Rows are points. A path goes straight from each point to the next, and from the last back to the first. The post is the endless flat space through its rows: a point in 2 columns, a line in 3, a plane in 4, and so on, so that a path can go around it. Count how often the path circles the post. Going back the other way cancels.

Post, one row:
[[ 0.7 -2.5]]
Path (25 x 2):
[[ 8.4 -1.6]
 [ 5.2 -4.8]
 [ 4.0  1.1]
 [-2.4 -0.1]
 [-4.3 -2.0]
 [-4.2  5.8]
 [ 4.5 -2.3]
 [ 4.0 -2.1]
 [ 2.7  4.9]
 [-2.1  0.9]
 [-1.8  3.2]
 [ 3.7  0.4]
 [ 7.2 -7.3]
 [ 3.3  0.9]
 [ 5.8  3.0]
 [ 2.7 -7.2]
 [-3.2 -6.6]
 [-6.2  3.5]
 [-4.7  3.7]
 [-6.3 -4.2]
 [-0.7  0.8]
 [ 4.3  3.0]
 [-2.4  3.1]
 [-6.7 -0.8]
 [ 2.7  7.0]]
Times around: 1

Post (2 x 3):
[[-2.5  0.6  3.2]
 [-1.6 -3.1 -3.6]]
Path, 29 rows:
[[-1.5 -2.7  2.8]
 [-5.0 -3.4  1.4]
 [-6.1  4.7  4.7]
 [-2.7  6.2  3.5]
 [ 3.7  0.8 -2.6]
 [ 1.3 -2.7 -8.1]
 [-3.5  2.1 -0.5]
 [-5.1 -2.9 -8.7]
 [-1.5  1.3 -1.0]
 [ 3.2  0.5 -3.1]
 [ 1.3 -5.6 -3.6]
 [-2.8 -5.7  1.2]
 [-5.2 -2.8 -0.3]
 [-6.9 -5.1 -0.5]
 [-2.1 -7.5 -0.2]
 [ 0.4 -3.3 -4.0]
 [ 1.4 -3.0 -8.8]
 [-2.9  2.0 -5.1]
 [-3.5 -3.0 -3.1]
 [-8.0 -0.5  5.5]
 [-5.3 -1.1 -5.7]
 [-1.8  8.1  6.9]
 [ 2.0  2.5  2.0]
 [-2.0  0.0  5.3]
 [-5.6 -2.3  8.6]
 [-8.3  1.0  4.5]
 [-4.1  1.8 -1.6]
 [ 0.9 -3.3 -9.3]
 [ 2.0 -4.8 -3.5]]
Times around: 2
